Each row is a point. To make a cloud, some directions were put in groups of two or more. Within a group, all points are equally far from the middle, so they leave a hole (a ring in 2 directions, a hollow ball in 3). The other directions are filled evenly. Then the cloud was stretched, turned, moved and blurred a little. Count the holes, and give their numbers of directions, smallest first.

Cloud (15 x 2)
[[ 1.2  0.5]
 [-6.5  1.5]
 [-5.8 -0.4]
 [-4.7 -3.9]
 [-3.2 -7.6]
 [ 5.9 -4.6]
 [-5.1 -3.8]
 [ 0.2  1.5]
 [-4.7 -7.4]
 [-4.2 -2.2]
 [-2.6  2.7]
 [-6.1 -3.7]
 [ 2.2  0.5]
 [ 5.1  0.7]
 [-1.9 -7.0]]
Holes: 0

Cloud (19 x 3)
[[-3.9 -2.0  5.9]
 [-2.8  0.4  6.8]
 [ 1.3  4.2 -3.5]
 [-5.5  2.8 -0.4]
 [-1.2 11.0  1.9]
 [-0.1  2.0 -3.5]
 [ 3.1  1.8 -2.9]
 [-4.5  2.6 -1.7]
 [-4.1  4.1  5.6]
 [ 5.6 -0.1 -0.4]
 [-5.7  8.4  0.3]
 [ 2.0  5.8 -3.1]
 [ 4.2  5.2 -1.0]
 [-5.2  6.4  4.0]
 [-0.2  7.0  5.0]
 [ 2.6  5.3  4.6]
 [ 5.2  2.3 -0.5]
 [-5.0 -2.4  3.0]
 [ 5.5 -5.7  0.8]]
Holes: 1 (3)

Cloud (31 x 4)
[[  4.4   5.4  -1.5   4.9]
 [  1.6  -0.7   5.6   6.5]
 [ -5.0  -0.5   4.3   2.1]
 [  3.1   1.6  -9.2   0.1]
 [  9.2   1.6   1.0  -1.0]
 [ -3.2   2.5   0.2   0.9]
 [  7.8   8.5   3.2   0.0]
 [  6.7   5.8  -2.5  -5.5]
 [ -9.3   1.2   1.9  -2.9]
 [  2.6  -1.4   6.0   1.1]
 [  1.2   1.4  -0.9  -9.4]
 [ -4.7  -4.0   6.7  -4.3]
 [  4.3  -0.5   0.5  -0.5]
 [  2.5   1.9  -2.1  -5.4]
 [ -1.7   0.2  -0.4   8.5]
 [ -7.0  -1.8   1.2 -10.2]
 [ -0.5   0.1   3.4   4.4]
 [ -1.1   0.6   0.9   4.9]
 [ -7.2  -4.3   3.0   2.9]
 [ -3.3   4.2  -2.3  -5.7]
 [ -0.2   1.1   0.0   2.7]
 [ -0.1   1.6  -4.7   0.6]
 [  4.7   3.9   2.0  -5.3]
 [ -1.6   4.9  -4.1   1.2]
 [ -7.1  -3.8  -1.5   4.0]
 [ -8.2  -0.7  -7.4  -2.6]
 [  3.7   7.6   0.2  -0.6]
 [ -6.3   0.6  -6.5  -3.2]
 [ -6.6  -2.7   0.4  -2.2]
 [ -1.7  -0.4   7.9  -1.2]
 [  5.7  -0.9  -4.2   0.1]]
Holes: 0
